Each wall is flat, endless, passes through zero and stands at right angles to its row. A trip goes straight from one point to another. Which walls does it cross, in order?
(in the rows, 128 means zero)

Walls:
(1): [141 147]
(2): [136 131]
(3): [112  96]
(4): [162 133]
Trips:
[153 182] to [175 119] => none
[115 127] to [111  74] => none
[ 85 151] to [139 155] => 1, 2, 4
[155  99] to [134 140] => 1, 3
[ 85 146] to [158 129] => 3, 1, 2, 4
[123 145] to [120 117] => 2, 1, 3
[108  90] to [118 150] => 3, 1
[118 128] to [135  62] => none
[ 98 177] to [110 128] => 1, 3

Walls:
(1): [114  95 159  83 160  90]
(2): [138 145  95 159 104 144]
(3): [134 145 143 129 113 127]
(4): [ 69 136 152  90  78 124]
(5): [152 112 166 145 139 129]
(6): [166 132 111 140 144 158]
Trips:
[134 124  87 166 105 140] to [100 120 179  82 125 162] => 4, 3, 6, 2, 1, 5
[111 173 165 147 111 113] to [157 118 154 157 119 148] => 6, 4

Walls:
(1): [107 126 170 115 119 121 179  99 120]
(2): [125 113  81 132  97 142 142 135 103]
(3): [146 135 127 134 108 129 106 121  77]
(4): [145 160 102 104 135 123  95  90 156]
(5): [150 180  94 110  94 131 128 140 139]
(6): [126 141 127 171  77 115 121 110 134]
Trips:
[133 154 111 101 160  77  78  78 164] to [148 113 124  83  97 132  69 141 129] => 3, 2
[116 127  91 191 173  87 156  83 164] to [152 135 136 145 164  87 140 144 129] => 1, 6, 4
[117 125 118 111 141  91 117 139 124] to [ 76  69 139 156 150 152 106 133 109] => 4, 2
[128 157 108 159 156  94 135 130  93] to [147 152 146 104 103 141 137 120 151] => 4, 2, 1, 3

Walls:
(1): [144 106 124 140 151 125 112 156 127 155  96 152 139 127]
(2): [118 152 103 165  74 129 164 125  91 131 111 116  99 143]
(3): [202 156 117 161  84 102 140 112  74  98 193 153 123 118]
(4): [127 122 150 120 107 131  95 173 119 163  94 132 134 137]
(5): [150 124 127 140 162 143 128  80 120 110 104 120 101 158]
(6): [110  79 130 120 163 120 114 121 171 143  88 125 139 166]
Trips:
[106  85 155 132 127 117 134 126 144 105 114  55 139 117] to [107 115 123 154 134 174  87 122 131 109 131 135  85 104] => 6
[139 118 110 157 116 196 116 133 132 104  95 155 155 123] to [146 121 145 156 180 152 133 124 209  89 101 210 132 149] => 2, 4
[ 86 171 138  96 144 131 110 152 131 156 113 134 112 111] to [143 180  85 146  94 117 113 157  92 122 148 134 149 113] => 2, 3, 1
[ 75 110 154 159 147 136 144 109 104 135 120 119  98 109] to [137 161 129 137 142 107 130 106 129 164  96 129 125 152] => 1, 4
[ 98  85 145  82  84  99 121 155 120 165 122 125 105 129] to [137 157 121  72 127 116  78 122  95 107 120 174 165 145] => 2, 3, 6
[135 120 121 101 128  95 126 148 114 110  48 179  76 102] to [129 157 119 168  78 118 167 146 127 156 136 148 180 163] => 5, 3, 6

Walls:
(1): [117  96 175 124 119 106 167 157 170  87 151 137 169 142 142 149 151 129
 161 104 133 143 139 157]
(2): [102 111 144 152 134 157 110 115  79 137 165 105 121 153  96  75 113  94
 116 122 111 112 194 139]
(3): [143 119 115 153 113 113  99  93 140 145 155 107 128 152 124 100 157 118
  90 151 156  89 103 144]
(4): [119 110 173 133  87 169 100 163 170 152 120 141  90 161 107 125 139  98
 126 112 107 168  97 166]
(5): [ 75 139 153 125 103 171 119 130 122 136 126 173 157 158 125  99 147  86
 158 169 131 166 158 144]
(6): [172 186  82 131 112 139  99 122 148 114 107 120 175 149 139 136  85 102
 127 159 115 121 132 140]
(7): [152 148 100 121 149 124  70 142 141 125 194 135 107  74 103 136 123 131
 158 132 124 138 120 107]
Trips:
[130  78 131  98  64 129 113 122 114 163 201 132 121 118 151 143 126 155
 131 147 111 148 145 177] to [122 170 112 104  96 154 138 154 168 111 144 122 113 152 177 170 122  91
 121 147  67 101 106 153] => 6, 2, 3, 7
[ 96  87 150 135 184 122 149  93 112 118  66  78 137 136 132 159 100 128
  97 116 106 116 108 126] to [113 135 132 159 118 105 126 128 144 150  82 171 139 129 147 152 101 112
 104 148 125  79 158 148] => 2, 6, 3, 5
[129 115 123 136 124 151 119 119 125 125 101  73 171 147 162 105 122 138
 117 157  98  82 185 105] to [154 130 152 125 137 115 198  97 174 173 104 139 113 121 115 116 131 132
  96 179 141 114 134 100] => 5, 2, 6
[126 212 155 138  94 171  83 133  93 130 161 119 141 139 102 167 166 122
 100 129 129 127  87 161] to [179 120 173 100 112 126 141 143 167 119 120 122 134 146 125 130 132 129
 167 101 169  93 161  85] => 2, 1, 5, 3, 7, 6, 4
[145 124  86 155 111 115 137  96 114 151 138 104 128 162 133 139  82 120
 135  75 137 103 123 150] to [171 101 105 176 165 106 183  97 128 171  95 142 103 140 119  73 125 153
 157 117 130 124 150 142] => 6

Walls:
(1): [152 156 134 118 119  98 111 158 126 146 161 120 114 103 139 158 155 130
 169 142  98 153 109 154 158 131 168 172 130 138  93 131 145 166 132 134
 114  84 146  87 125  94  94  81 190 138  82 103]
(2): [156 107 108 142 115 145 161 134 116 114 177 139 154 154 147 141 129 135
  85 121 138 145 140 144 174 123 129 154 111 121 122  93 111 151 141 146
 134 143 117 177 123 149 153 131 123  67 124  86]
(3): [119  99 149 127 155 120 129 180  70 146  92 185 147 146 153 144 147 161
  94 139 111 146  91 129 125  98 120 169 151 179 108 145 118 111  89 112
 130 127 126 148 128 123  85 133 124  79 123 127]
(4): [144 151 119 157  59 124  77 153 128 102 142 146 166 135 132 109 101  65
 165 150 111 135 200 155 103 168 140 118 123 148 131 174 202 123 143 131
 126 117 177 114  86 151 138 149 201 136 144 134]
(5): [109 129 121 127 117 137  98 122 135 137 167 185 124 135 137 170 163 122
  76 120 152  99  88 161 154 158 135 112 104 157 177 123  87 108 138 141
 154 177 166 169  92 139 155 126  72 143 149 125]
Trips:
[109 104  99  84 125 173 122 159 127 138  98 145 150 140 137 190  95 175
 144 116 144  98 150 133 149 104 103 154 144 146 130 129 108  98 170  64
 134 102 104 160 144 151 184 191 125 123 154 163] to [113 118 122 121 166 143 147 188 144 182 119 128 128 141 111 118 150 160
 138 127 109 130 164 132 134 160 145  94 125 127  99 105 135 150  79 116
 129 101 117 143 140 150 128 189 183 152 140 160] => 5, 2, 4, 1
[127 113 166 131 127 176 111 183 121  88 169 151 144 142 160 102  99 163
 117 151 106 110 145 105 131 144 116 114 145 100 129 106 110 155 211 190
 112 136 150 140 141 113  76 168 116 162  76 165] to [106 128 117 148 135 105 135 130 147 102 117 125 119  91 156 130 118 125
 120  90 162 149 130 106 155 122  94  77 150  95  82 156 127 107 119 155
 121 125 169 114  99 170  79 148 147 120 129 134] => 5, 2
[158 116 155 104 129 135 126 142 145 136  99 150 128 138 161 104 104  80
 143 130 114 149 127 132  58 164 108 220 118 164 150 134 103 130 125 115
 189 121 139 160 147 133 117 138 137 159 124  92] to [105 112  74 132 117 150  98 152 137 122 120 120 146 118 125 157 138 151
 191 140  87 119 181 111 141  91 119 161  97 114 111 104 146 155 138 184
 127 175 163 143 127  96 146 112 117 164 155 126] => 3, 2
[ 77 142 121 128 107 149 116 201  86 105 141 118  85 142 138 140  78 127
 185 128  88 184 159 123 167 138 148 204 127 155 125 136 125 130 140  92
 107 122  77 143 135 107 145 134 135 123 126 145] to [133 136 107 115 151  97 163 127 110 140 104 118  87 133 133 148 146  94
 140 134 172 131  83 144 106 120 105 132 120  93 138 161 211 115 161 118
 140  97 113 185 133  86 100 112 146  95 162 143] => 2, 4
[175  99 123 130  67 154 106 130 128  88 110 145 103 135 169 126 126 137
 155 124 107 173 137  74 140  63 149 155  99 170 129 139 101 104 116 167
  73 171 148  92 178 155 115 161 142  96 107 123] to [176 115  91 129  97 105 136 178 151  85 129 108  93 125 126 136 105 122
 134 137 104 117 128 166 149  91 141 143 140 129 132 107 102 133 116 156
 125 103 125 104 109 135 172  94 108 168 166 129] => 3, 5

Walls:
(1): [167  81 100 147 124 133 133 151 148 144 115 165 145 186 138 133 142 130
 177 150 117 120 153  85 104 125 155 110 137 113 147 130 196 113 147  79
 125 103 175 125 116 129 108 115 109  83 122  99]
(2): [175  97 147 142 113 122 109 106  98 120 138 190 171  86 123  93 136 151
 178 145 168 132 173  90 202 137 118 104 146 117 104 151 165 118 129  66
 114  96 126 107 119 113 158 183 140 145  92 102]
(3): [139  98 124 160 151 106 127 128 100 151 127 154 104 139 124  93 118  63
 131 135 131 140 134 135 164 134 123 114 124 102 155 128 164 127 134 124
 150 128 115 109  90 110 118 107 142 109 135 134]
(4): [ 94  61 138 119 105 134 142 131  88 120 182 100 112 130 130 189 124 115
 148 154 115 171 113 143 128 125 133 166 145 139 171 155  88 109  95 103
  94 154 159 106 162 170 136 116  88 106 111 126]
(5): [100 136 122 143 136 135 152 124 148 122 154 151 115 168 118 126 142 119
 151 127 127 150 110 182 106 105 157  83  94  99 131 153 133  85 119 153
 113  75 144 135 109 115  91  93 156 127 122 152]
Trips:
[112  76 172 151 120 122 140 123 132 136 164  99 163 118 117 193 106 130
  75 146 152 170 110 125 140  79 115 124 144 159 104 121  99  98 199 133
 127 133 124 150 116 117  78 107 135 129 148 108] to [120 111  98 115 159 132 115 115 179 107 179 123 101 164 195 144 161 147
 133  94 143 162  98 147 130 110 140  96 173 114 121 125 126 123 101 117
 158 140 141 123 124 125 142 131 114 112 159 143] => 1
[115 110 166 162 145 145 124 108 125 137 107 127 184 112 144 103 126 134
  90  89 110 147 126 186 120 180 153  98 121 116 170 152 109  93 103 104
 112 133 112 146 144 120 111  97 139 103 157 157] to [113 127 147 145 131 101 113 168  88 156  71 147 126 120  77 158 142 115
 160 133  82 109  76 169 116  81 184 146 155 143 156 154 129 175 119  88
 113 159  99 143 146 160 201 132 154  87 155 112] => 5, 1
[132 125 111 114  99 147  80 126 177  72 116 153 101 126 170 157 151 129
 143 153 159  89 103 144 149 120  91  99 125  87 140 152 168 172  99 122
 154 134 140 170 128 174 124 143 141 114  95 144] to [140 114 131 127  66 121 105 117 113 176 138  80 108 153 114 121 109  93
 126 176 123 130  96 193 149 110  61 162 104 152 151 127 135  97 151  98
 108 144 114 135 131  91 115 124  85 126 163 133] => 4, 3, 2, 5, 1
[121 124 147 142 110  94 121 110 122 162 130 100 127 110  84 120 163  67
 147 162 113 156 145 161 123 127 133 131 145  85 158 149 145 164 126 112
 161 100 198  78 129 155 109 110  97 115 132 110] to [158 141 192 135 147  92 172  92 114 149  95 107 110 142 151  61 138 150
 141  94 125 139 131 110  91 116 129 134 160 124 127 124 149  84 111 165
 133 156 104 152  99 200 104 107 147 182 112 138] => 2, 4, 1
[149 165 108 100 178  75 164 107 115 152 141 164 113 139 136 114 141 117
 122 172 137 157 150 113  70 129 175 147  70  71 149 138 112 153 142 146
  78 115 121 109 129 112 117 103 149 201 121 136] to [120 104 162 119 108 105 156 108 113 119 138 106 125 169 134 109 123 199
 146  90  94 110 155  93 146 146  99 119 134 135  65 137 124 113 131 109
 159 165 128 123 163 136 116 138  90 121 161  99] => 1, 3, 2, 5, 4
